Each row of a before or after table is a point. The points were changed in one or more steps. Then noise was added and the rows were shuffled. The steps act on how far a point lies along the listed directions, d1 being the first. What was done? A step turns or swaps two directions, mirrors them in a line or flattens them onto one, adds a multiple of one to another, or multiplies one. Angles are multiples of 10 degrees, from the lower direction toward the higher: turns from -170 to 170, lines from 10 to 170 but not 90. Use the fewest steps. Two steps may share a direction if one is a turn and the other turns, adds or multiplies; they go together, in the order done. Otherwise the lowest direction goes first.

Directions:
(1): [-37  -6  47]
(2): [ 34 -46  20]
(3): [34 39 32]
Before (14 x 3)
[[ -9  10  27]
 [ -3  20 -15]
 [-54   8  -3]
 [ 53   6   1]
 [-26 -23  -6]
 [ 26   3 -12]
 [-30   0  30]
 [ 17  12  17]
 [-11   5   3]
 [ 32   0  -5]
 [ 40   2 -15]
 [-57 -13  27]
 [-28 -19  28]
 [ 13  50  48]]
After (14 x 3)
[[  9  36  -6]
 [-33  29  14]
 [ 24 -10 -11]
 [-29 -22  -6]
 [ 40  -7 -11]
 [ 33  -9 -24]
 [ 12  10  16]
 [ -5  13  30]
 [ 22  59  56]
 [-32 -25  25]
 [-25   4  33]
 [ -6  10  11]
 [ 20  -3 -16]
 [-49  -6  33]]
Steps: add -1 times d2 to d3

Directions:
(1): [-60 -26 -29  22 -34   9]
(2): [-51  16  42 -38  22  16]
Before (11 x 6)
[[-19  -5 -10   9  -9  -5]
 [  7  16  29 -20  12   7]
 [ 15   1  -4   3   1  -2]
 [ 49  -2 -18  23 -19 -17]
 [ 60   2  -5  10   2 -19]
 [ 32 -26 -35  25 -24 -10]
 [ 10   4   7  -5   0   7]
 [-25  -7  -5   6   5   0]
 [ -8   6  -5  -7   5  -3]
 [  1   6  -8 -10 -10   0]
 [ -8  -4  -5  -2   7   1]]
After (11 x 6)
[[ 10   4   6  -4   0   7]
 [ 27  25  37 -28  24   6]
 [ 26 -12 -22  21 -18 -13]
 [ -5  -5  -4  -5   9  -1]
 [  1   6  -7 -11 -13   2]
 [ -4  10  -2  -8   9  -4]
 [-16  -4  -1   3  10   0]
 [-13 -44 -56  40 -49  -2]
 [-19  -3 -12  10 -10  -7]
 [  7 -21 -37  37 -43 -10]
 [  5  -5  -8   5  -5  -1]]
Steps: add -1 times d2 to d1
